Every row gives one point. Two turns around zero, p and q, are shown by what they do to some points. Write where each new point lands after one turn and then the other. Backwards means that the second turn is done in reverse. Each puzzle has new turns, and all numbers are rounded.

Turn p:
[ 0.22 -1.02 -1.45] => [-0.41 -0.29 -1.72]
[-0.74  1.13 -1.73] => [-1.50  1.49 -0.59]
[1.72 1.02 1.24] => [2.04 0.85 0.81]
[-1.21 -1.13  1.94] => [-0.14 -2.06  1.50]
Turn q:
[-1.23  1.59 -0.88] => [-0.31  1.82 -1.18]
[-0.25 -2.03  2.49] => [-0.02 -3.17 -0.57]
[ 0.96 -0.28 -1.74] => [1.07 1.01 1.36]
[0.51 0.73 0.13] => [-0.74  0.34  0.37]
Where do these land?
q, then p: [ 0.65  0.78 -1.82] => [0.70 1.34 1.43]
p, then q: [3.03 0.26 0.49] => [-0.90  0.74  2.85]
q, then p: [-1.81  0.29  1.63] => [-1.64 -0.11 -1.82]
q, then p: [-0.30 -0.04  0.79] => [-0.53 -0.44 -0.49]
q, then p: [-1.96  0.17 -1.70] => [ 0.50  2.32 -1.05]
q, then p: [ 0.40 -1.47  0.61] => [ 0.80 -1.32 -0.56]

Turn p:
[-0.60  0.01  1.03 -1.55 -1.91 -0.25] => [-0.87  0.72 -2.10 -1.26  0.20 -0.48]
[-0.75  0.55  1.21 -1.43  0.66  0.16] => [-0.43  1.47 -0.10 -0.32  1.42 -0.61]
[ 1.49  0.81 -0.11 -0.96 -0.31  0.30] => [ 1.29  0.26 -0.83 -0.42  0.68  0.98]
[-0.62 -1.30  1.06  2.10  0.39  1.23] => [-2.27 -1.02  1.44  0.52 -0.12  0.84]
[-0.06  0.16  0.11  4.82 -0.17 -1.36] => [-0.84 -1.18  3.05 -0.82 -3.48  0.99]
[-0.98  0.43 -2.34 -1.59  0.80  1.29] => [ 1.02  0.85 -1.03  2.81  0.47 -0.72]
[ 1.51 -0.66 -0.97 -1.39  0.55 -1.37] => [ 2.11 -1.10 -0.43 -0.49  0.83 -1.00]
Turn q:
[-1.57 -0.03 -0.87  0.34 -0.67  0.49] => [-0.81 -0.82  0.88 -0.98 -0.43  0.89]
[ 0.16  0.57 -1.06  0.41 -1.02  1.74] => [-0.06  0.04  1.14  0.39  0.29  2.04]
[ 0.31  0.50  2.44  0.37 -1.01  0.39] => [ 0.14 -0.63  1.34  1.79  0.59 -1.35]
[ 1.65  1.36 -0.07 -0.72  0.12 -4.30] => [ 1.13  3.29 -0.46 -0.60 -1.89 -2.71]
[ 0.11 -1.51  0.32 -2.31 -0.59 -0.90] => [-0.63  0.96 -0.30 -1.38  1.91 -1.39]
[-0.44  0.44 -0.01  0.77  3.47  1.43] => [-0.60 -1.50 -2.82  1.42 -1.04  1.19]
[-0.23 -1.33 -0.75  1.15 -0.30  1.14] => [ 0.83 -1.36  0.21 -0.66  0.56  1.33]
Where do these land?
p, then q: [-1.02  0.25  0.96  0.21 -1.33  0.98] => [-1.53 -0.43  0.76 -0.53 -0.71  0.95]
q, then p: [-0.81  1.25 -2.19  0.51 -2.21 -0.74] => [-1.29  1.86 -1.69 -1.36  1.24  1.15]
p, then q: [-0.51 -0.52 -0.38 -0.52 -0.62 -0.99] => [ 0.26  0.81  0.15 -1.17 -0.21 -0.39]
q, then p backwards: [ 0.17  0.17  0.73 -1.12 -1.23 -0.13] => [-0.89  0.01  0.81 -0.30  1.35 -0.05]
p, then q backwards: [ 2.47  0.10  1.15 -1.08  1.45  2.57] => [ 1.54 -1.68 -0.76 -0.67 -0.92  3.20]
p, then q: [-1.34 -0.52 -1.34  0.04  1.01 -0.49] => [ 1.38 -0.26  0.59 -0.30 -1.05 -1.27]
q, then p backwards: [-0.63 -2.26 -0.88  2.67  0.87 -2.31] => [ 2.20 -0.27 -1.06 -0.12 -1.68 -3.26]
p, then q: [ 1.66  1.52  1.95 -0.72  2.06  1.10] => [-1.10 -0.16 -2.14  2.99  0.10  0.29]

Turn p:
[-0.68 -0.40  0.88 -0.18  0.78  1.30 -0.47  1.86  0.29] => [-1.03 -0.76  0.74  1.17  0.73 -1.34 -0.42 -0.83  0.85]
[-1.29 -1.27  0.93  0.27  0.42 -1.12  1.11  0.82  0.56] => [ 0.65 -0.21 -0.83  2.19 -0.54 -0.36 -1.03 -0.58 -0.29]
[-1.15  2.82  0.85  0.47  0.21  0.70 -0.01  0.68  0.54] => [-1.62  1.39  1.57  1.51  0.20 -0.28  1.04  0.99  0.01]
[-0.22  0.53 -1.22  0.47  0.40 -0.54 -0.85  0.70 -1.27] => [-0.50 -0.20  0.27 -0.22 -1.01  0.95  1.08 -0.86  1.04]
[ 1.18 -1.06  0.80 -3.06  0.38 -1.43 -0.15  1.28  0.41] => [-0.33 -1.16 -2.97  0.51  1.84  0.17 -0.66  0.41  1.40]
[-0.31 -0.54  1.18  0.15 -1.29 -0.21 -0.70 -0.54 -0.14] => [-0.10 -0.04 -0.75 -0.10  0.32 -0.65  0.57 -0.57 -1.60]
[-1.01 -1.08 -5.83  0.67 -2.40  0.28  0.51  1.91  0.32] => [ 2.62 -3.75  1.25 -0.66 -3.58 -0.40  2.32  1.31  1.87]
[ 3.07  2.23  1.32  0.88  0.54  0.44 -0.06 -0.04 -0.41] => [-0.62  1.10  1.58 -0.62  2.83  2.23  0.29  0.14 -0.27]
[ 1.07 -0.54  0.49  0.67  0.90 -0.03 -0.54 -4.57  0.64] => [-0.21  1.72 -0.33 -2.90 -0.47  0.79 -2.39  0.39 -2.51]
[-0.66 -0.70  0.61 -0.35  0.07  0.62  1.17 -2.10 -0.95] => [ 1.14  1.92 -0.52 -0.90 -0.31 -1.11 -0.82 -0.41 -0.50]
Turn q:
[ 1.48 -0.53 -0.88 -0.11 -0.56  0.45  2.01 -2.11 -0.86] => [ 0.40  0.72 -1.62  0.72 -2.61  0.04  1.53 -0.10  0.09]
[ 1.25 -1.41 -0.87 -0.53  2.16  0.03 -1.25 -0.72  2.34] => [-1.06 -0.53  0.92 -0.69 -1.21  0.43 -0.57  3.44  0.54]
[-0.45 -1.64  2.44  0.08  1.78 -1.30  0.14  1.78  0.79] => [ 0.40 -0.96  1.03  1.17  1.07  2.23 -2.23  0.99 -1.41]
[-0.36  0.23  0.39  0.29  0.20 -0.13 -0.29  1.58 -2.22] => [ 1.00 -0.83 -0.25 -0.12  0.47 -0.84 -1.39 -1.57 -0.94]
[-0.77 -0.45 -0.11  1.28 -1.23  0.34 -1.37 -0.84 -0.75] => [ 0.61  1.91 -0.28 -0.66  0.78 -1.32  0.05  0.09 -0.57]
[ 0.27  2.50 -0.54  0.19 -1.43 -1.95  0.29  1.56  0.54] => [ 0.02 -1.86  0.58  1.34  1.99 -1.09  1.74 -0.96  0.78]
[-2.18  0.87 -0.04  0.99  0.77  1.62  3.03 -2.01 -1.92] => [ 2.22  2.10 -1.05 -0.06 -1.68  1.39 -0.30 -2.65  2.08]
[ 2.05  1.25  0.08 -0.11 -0.31  1.69 -1.12  0.39  1.78] => [-1.31 -0.71  2.19 -1.48 -0.63 -0.31  1.79  0.39 -0.51]
[-2.15 -2.03 -1.79 -0.77 -2.16 -1.45 -0.77  1.47  1.05] => [-0.78 -0.30 -2.81 -0.61  3.45 -0.02  0.09  1.51  0.05]
[ 0.87  1.22  1.32 -1.32  0.77  0.69 -0.68 -1.10 -0.76] => [-1.51  0.45  1.31  0.41 -1.62 -0.52 -0.71 -1.13 -0.13]
Where do these land?
q, then p: [ 0.58 -1.05  0.93  0.05  2.79 -0.23  0.58 -0.17 -0.80] => [-0.69 -1.66  0.52 -1.07  1.06 -0.51  1.50 -1.06 -1.32]
p, then q: [ 0.85 -0.28 -3.35 -0.50 -0.34  1.97 -2.09  0.37  2.22] => [-2.03 -0.63 -1.84  0.13  2.01  2.39 -1.47  0.91 -2.25]
p, then q backwards: [-3.06  1.10  0.40  1.27  1.05 -1.56  1.52  0.13 -1.99] => [ 0.29  0.79  1.62  0.24 -0.29 -0.12  1.96 -3.65 -1.24]
p, then q: [-0.02  0.16  0.02  0.35 -0.45  0.98 -1.60  1.37  1.84] => [ 0.90  0.59 -0.86  0.42  1.12  1.24 -1.81  0.40 -0.91]
q, then p: [ 2.27  1.57 -1.55 -1.12 -0.88  1.60 -0.75  1.10  1.62] => [ 2.04  0.46 -2.52  1.78 -0.29 -2.02 -0.90  0.13  0.32]
q, then p: [-0.21  0.30  0.06 -0.24 -1.52  1.55 -0.74  0.04 -1.14] => [ 0.05  1.70 -1.38 -0.70 -0.71  0.23  0.40  0.69  0.52]
p, then q backwards: [ 1.42 -1.56  1.01  0.86  0.75 -2.73  0.51 -0.34 -1.45] => [-1.83 -1.08  1.29 -0.15 -0.25  0.53  2.68  0.98 -1.41]
p, then q backwards: [-0.78  0.63  1.53 -0.24 -0.05 -1.38  0.08 -1.98 -0.54] => [-0.41 -1.83  0.84 -0.22 -1.49  0.58  0.05 -1.42 -0.84]
p, then q backwards: [ 1.48 -1.36  0.77  1.72  0.87 -0.42  1.73 -1.08  0.22] => [-1.29 -1.02  1.97  1.35  1.28  0.23  0.34  1.08 -1.17]
p, then q: [-2.53  0.48  0.18 -2.15 -2.22  0.21  0.76  0.57  0.00] => [ 1.93 -2.09 -1.00  1.93  1.12 -0.09  1.44  0.53  0.85]
